Each row is a point. To make a cloud, some directions were put in groups of two or more. Within a group, all points are equally far from the middle, so they leave a hole (a ring in 2 directions, a hollow ball in 3). The other directions are filled evenly. Then the cloud was stretched, turned, moved and blurred a little. How many holes are there, and how many directions does each take, smallest first?

Cloud (19 x 3):
[[ 3.3 -6.6  0.4]
 [ 4.3  0.5 -8.2]
 [ 2.0  7.0 -2.8]
 [ 4.8 -1.7 -2.6]
 [-3.1  0.1  3.8]
 [ 5.5  1.2 -5.7]
 [ 2.9 -2.6 -5.9]
 [ 2.5  0.1  3.0]
 [ 2.8 -2.3  4.7]
 [-4.8  1.5 -2.5]
 [ 3.5 -3.2  4.1]
 [-3.6  1.8 -7.9]
 [-0.6  3.8  0.8]
 [-2.9  6.4 -4.2]
 [-4.7 -1.5  4.0]
 [-4.2  4.6 -5.8]
 [-0.9  0.3 -9.6]
 [-4.3 -3.4 -3.3]
 [ 1.7 -2.3 -7.1]]
Holes: 1 (2)

Cloud, 29 rows:
[[-8.0  0.2  1.9 -3.4]
 [-5.3 -5.8 -5.1 -3.0]
 [ 2.8  4.7 -5.4  2.5]
 [-1.2 -4.6  5.7  2.7]
 [ 5.5  1.4  1.7  3.1]
 [ 3.0  2.8 -0.1 -5.5]
 [-8.2  0.9  1.9 -0.4]
 [-3.1  6.2  5.4  1.8]
 [ 3.7 -5.0 -2.4 -1.4]
 [-1.5 -4.9 -2.4 -6.5]
 [-4.6  5.7 -0.9 -4.8]
 [ 0.8  2.9 -3.9 -5.1]
 [-0.6 -5.3 -3.5 -5.4]
 [-7.5 -2.1 -3.0 -2.6]
 [ 4.9 -2.1 -0.5  2.4]
 [-4.0 -2.7 -3.3  3.6]
 [-6.3 -5.4 -4.5 -3.3]
 [-0.8 -1.4 -1.2 -6.7]
 [-5.9 -0.4  5.0 -3.3]
 [-3.0  3.6  5.0 -3.8]
 [ 3.4  4.0  3.3  5.0]
 [-5.3 -4.5 -2.3 -6.4]
 [ 0.5  8.6  6.2  0.1]
 [-1.0 -0.7  6.6 -0.8]
 [-2.0 -3.5  5.9 -3.8]
 [ 7.4  4.7  0.9  2.1]
 [ 2.9 -3.8 -3.3 -2.9]
 [-1.4  7.0 -0.5  5.9]
 [-3.6 -0.2  4.3  4.2]]
Holes: 1 (3)

Cloud, 51 rows:
[[ -1.4   1.3   0.5  -6.2   4.0   1.1]
 [ -1.1   5.3   0.0  -6.9   0.8  -4.1]
 [  2.1  -0.6  -4.6   2.9   4.6  -5.3]
 [  3.7   1.2  -8.8  -0.1   2.8  -1.1]
 [  2.0   1.3  -7.0   2.5   3.5  -3.5]
 [ -1.6  -1.9   5.0  -4.2   3.1  -1.2]
 [ -0.8  -9.1  -0.5  -6.4   3.3  -3.1]
 [  0.1   4.9  -3.1  -1.3   6.3  -3.8]
 [ -0.8  -2.4  -4.0  -7.7  -2.1   0.6]
 [ -3.9  -3.5  -1.0   0.2   2.3  -6.6]
 [  2.6  -2.2  -2.7   2.8   3.4   3.8]
 [  3.7   3.4  -3.4  -2.1  -1.8   1.1]
 [ -4.3  -3.5   3.6   4.8  -1.2  -1.4]
 [  1.6   2.3   3.4  -1.0   4.4  -2.8]
 [ -0.1  -3.1  -1.8   0.0   0.6  -7.9]
 [  1.8  -5.9   0.3   1.1   4.4  -8.5]
 [ -1.8   3.4  -5.7  -1.9   7.3  -4.6]
 [  5.7  -8.2  -2.9   2.1   4.1  -3.3]
 [  2.5  -2.0 -10.0  -4.2   4.4  -0.5]
 [ -6.8  -7.6  -5.6  -1.6   1.8   2.0]
 [ -5.7  -7.4   0.6  -0.2  -0.2   5.6]
 [ -1.1   1.3   3.9   2.7   3.8  -0.7]
 [ -6.9   0.9  -5.5  -7.4   0.3  -2.7]
 [ -2.9  -7.3   0.5   6.1   4.6  -4.8]
 [ -4.6  -8.6  -6.1   1.0   5.9   2.6]
 [ -4.8  -0.1   2.3  -2.9   1.2  -2.4]
 [ -5.6  -2.3 -11.5  -2.7   4.6   1.4]
 [  1.7 -10.9  -3.0   1.5   2.0  -1.1]
 [  2.1  -7.1  -3.9   2.4   1.1  -4.0]
 [ -2.4  -2.6  -6.5  -0.4  -3.8  -0.7]
 [  0.2   5.8  -1.2   0.5   3.0  -2.2]
 [ -1.4  -1.0  -1.4  -2.8   0.0  -8.1]
 [  1.0   0.0  -4.9  -2.0   4.3  -9.1]
 [  1.4   3.7  -2.3   2.9   1.5   0.3]
 [ -1.8  -4.1   1.4  -0.6   1.2  -7.1]
 [ -2.8  -2.2  -3.7   1.7   4.9  -6.6]
 [ -7.3  -1.6  -5.9  -3.7  -2.1   4.3]
 [  1.2  -2.6  -2.3  -6.8  -2.0   1.3]
 [ -3.2  -4.5  -5.8  -6.5  -0.6  -0.3]
 [ -3.4  -0.7  -9.0  -6.7   5.8  -4.1]
 [ -0.1  -2.3   3.0   7.8   2.5   3.4]
 [ -3.4  -8.4   0.1   7.7   1.7  -3.0]
 [  0.5   1.2   3.2   0.1  -0.8  -3.1]
 [ -0.9  -2.4  -8.4  -1.0  -2.6  -3.1]
 [ -8.3  -4.4  -6.4  -2.7   4.2  -0.9]
 [  0.1  -4.6  -7.9  -8.3   3.5  -3.7]
 [  5.2  -4.7   1.7   0.1   2.9   3.7]
 [ -3.0   2.9  -2.3  -2.0   7.5   0.0]
 [  0.8  -2.5  -4.5  -0.7   5.2   4.6]
 [ -4.7  -0.5  -7.9  -2.1   7.7   2.3]
 [ -7.2   3.0   0.4  -0.8   3.6   2.5]]
Holes: 2 (2, 2)

Cloud, 88 rows:
[[  1.3   1.9  -2.2   4.7   5.7  -4.2  -3.0  -0.4]
 [ -4.1   0.4   8.6  -1.1   6.7   3.5  -2.6   5.6]
 [  2.2  -2.1   2.9   3.7   3.4  -2.9  -2.8   7.4]
 [ -4.4  -4.8  -5.3  -2.3  -2.7  -7.2  -3.3   2.9]
 [  1.4   3.5   5.0   1.9  -3.6  -1.2  -2.6  -3.6]
 [  4.1   0.5   2.7  -2.5  -0.5  -4.5   3.2   1.1]
 [  1.6   5.9  -2.0   0.4  -0.8  -3.1   9.1  -2.6]
 [ 10.3   6.7   0.5  -0.6  -0.5  -6.8   2.2   2.5]
 [  5.1   0.2  -1.3   6.2   1.2   2.1  -6.9   3.0]
 [  7.8  -3.7   5.0   0.6  -3.2   2.2  -4.3  -2.0]
 [  1.7   5.6   5.1   3.1   0.3   2.2   3.4   0.0]
 [  8.3   4.0   2.0  -2.9   3.2  -1.2   2.0   2.4]
 [  0.7  -1.3   4.1  -1.6   2.2   1.7  -4.1   0.4]
 [ -1.4  -3.1   5.7  -3.0  -0.8   2.8  -3.5   5.7]
 [ -8.1   3.6   1.6   0.9   7.1  -0.7   3.6   5.2]
 [  4.2  -3.4   5.2   4.9  -2.7  -7.2  -1.4   2.4]
 [  4.2  -2.2  -4.5  -8.2   1.5  -2.0   7.4   5.1]
 [  2.5   0.1  -6.4   1.2   5.2  -0.3  -7.5   1.1]
 [  1.1  -4.0  -0.9  -3.9   3.1   3.3   3.2  -4.6]
 [  5.1   2.9  -0.1  -2.8  -0.2  -0.7   2.0  -4.5]
 [-10.5   0.3  -2.3   1.3  -0.2  -2.0   2.2  -3.7]
 [  5.8   7.4   1.9  -4.5   3.8   5.8   4.0   5.1]
 [  5.2  -0.6   4.3   5.9  -1.3  -7.1  -5.0   7.6]
 [  0.8   0.8  -4.1   1.1   5.8   5.9  -5.4  -0.1]
 [ -4.0  -7.2  -1.0  -9.1  -1.3  -3.4   4.0  -3.0]
 [  4.6   4.0   2.0   0.9  -2.6  -6.3   5.1  -2.7]
 [ -3.2   0.1   5.3   7.3   4.6  -3.7  -0.6   1.4]
 [  4.0  -0.4  -3.3 -10.3  -0.1   1.6  -1.7   5.8]
 [  1.8  -2.9  -7.2  -4.8   1.0  -8.0   4.9  -1.0]
 [ -3.3  -1.2  -0.2   0.0   7.3  -3.7  -5.7  -1.2]
 [  2.3   2.6   3.9  -4.9   4.0  -0.4   1.2  -3.8]
 [  0.4   5.9   2.1  -2.2  -2.3  -9.7  -5.6   4.6]
 [  1.8  -0.3   3.7   3.5   3.6  -0.8  -4.0   6.4]
 [ -3.3   4.0   0.2  -7.4   2.9  -8.7   5.2   0.6]
 [ -8.7  -1.8   6.8  -0.4   3.5   3.0   1.3   3.2]
 [  2.7  -0.9  -8.1  -1.2   3.0  -4.6   4.7   1.8]
 [  0.3   2.5   4.1   6.4  -0.9   1.9   0.0   1.4]
 [  9.3  -3.2   1.0  -6.6   4.6  -1.6   1.6   6.3]
 [  2.2   1.1  -0.7  -3.8   7.0  -1.0   3.6   7.8]
 [ -3.3   1.9  -1.8   1.6   6.1  -1.7   4.7  -0.2]
 [ -0.1  -1.4  -0.5   1.3   5.7   3.5   5.7   1.7]
 [  8.5  -2.7   4.4  -2.9   3.1  -1.8  -1.1   6.1]
 [  3.9   1.0   2.4   3.8   8.2  -0.9  -3.1  10.9]
 [ -5.4   2.2  -2.1  -3.9   2.1   1.8   7.8  -2.6]
 [ -1.4   1.7  -2.7  -1.4   8.1  -1.7   1.4   2.2]
 [  2.8  -5.1   2.6  -5.8  -0.3  -3.1  -4.0   0.4]
 [  2.9  -1.7   0.1  -3.6  -1.4  -0.4  -0.4  -5.0]
 [  6.2  -1.8  -1.7  -0.9  -9.7   1.5   3.3   1.3]
 [ -7.7  -3.0  -4.4  -0.1   1.4   0.4   1.9  -9.2]
 [ -2.2   0.4  -0.5  -5.7   4.2   7.2   2.8   2.1]
 [  2.3   0.5  -3.2   4.7  -4.0   3.6   1.7  -3.5]
 [  0.9  -1.2  -6.1  -6.2   1.3   3.6   5.6  -3.5]
 [ -4.0   1.7   1.6   0.6   1.9  -1.7   0.9  -3.7]
 [ -6.5  -0.8   1.0  -5.5  -2.9  -1.8   3.0   1.7]
 [ -4.3   8.3  -1.4   2.3  -1.3 -10.8   7.2  -1.0]
 [ -4.2  -5.0  -2.9  -2.0   3.0  -2.4  -4.2   4.9]
 [ -1.1  -4.1  -1.7  -5.4   4.3  -2.5  -6.4   8.2]
 [ 10.1  -1.3   0.0  -0.6  -1.3  -3.4  -0.7  -0.5]
 [ -1.1   2.8   4.3  -4.2   4.2   2.6   3.9   3.0]
 [ -5.2  -1.0   3.1   4.9  -2.0  -1.6   0.7   0.7]
 [  0.6  -6.3  -2.0  -0.9   2.1  -7.4  -3.3   0.2]
 [ -5.1  -5.8  -4.1  -3.2  -5.5  -4.6  -1.2   1.7]
 [  2.4  -6.4   4.4   5.0   4.5  -4.0  -6.6   3.5]
 [ -3.1   3.4   3.9   6.5   6.7  -1.7   2.0   3.9]
 [  1.4   2.6   4.6  -3.6  -2.5  -2.6   5.3  -0.1]
 [ -2.6  -7.5   0.4   5.1  -3.9  -3.9  -5.6   1.5]
 [  6.6   2.2   4.3  -0.8  -0.4  -2.1  -2.0   6.6]
 [  3.1  -4.5  -2.2  -3.8   2.2  -2.0   8.1   3.2]
 [  7.5   0.6  -3.8  -2.8   1.2  -4.9   1.1   3.1]
 [  1.9  -2.8  -4.7  -5.8  -1.8  -0.6  -0.3   6.2]
 [ -6.3   1.7  -2.6  -3.3   1.9  -5.0   2.5   7.7]
 [  1.3  -8.0  -0.7  -9.0   1.8   1.8  -5.8  -0.2]
 [ -0.2   5.5   5.5   2.7   6.8  -1.7   2.8   5.5]
 [  9.4  -3.1   1.7   2.6   0.1  -4.8  -5.6  -1.1]
 [  3.6   5.6   1.1  -5.0   0.6  -2.8   6.7  -0.5]
 [  1.2   2.6   0.6   5.1  -0.8  -3.9  -2.5   2.9]
 [ -4.2   0.1   7.3  -4.1  -1.2   5.0   7.3   0.8]
 [  3.1   4.1   4.3   2.2   7.5  -0.8   1.9   4.7]
 [  3.0  -1.5   4.1   4.8   1.4  -0.1  -3.6  -5.4]
 [  7.3  -0.1  -0.6   0.9   2.5  -3.5  -5.6   4.7]
 [ -3.4   0.9  -6.8   4.0   7.4  -0.1   5.2  -3.1]
 [ -6.4  -2.1  -2.3  -2.3   4.4  -2.1   2.5  -5.7]
 [ -1.0  -5.9   1.4  -2.6  -0.4  -0.3  -9.9  -1.8]
 [  3.1  -0.5  -1.9   0.7  -5.9  -2.0  -6.8   6.6]
 [  5.4  -6.6   3.1   4.8   1.3   2.7  -6.8  -0.4]
 [ -8.5 -10.0  -1.0  -2.7  -2.5  -4.5  -5.9   0.9]
 [  1.2   1.7   0.2   2.3   0.9  -2.4  -5.9  -7.0]
 [  4.2   6.6   1.1  -0.5   5.6  -3.4   3.9   7.4]]
Holes: 0
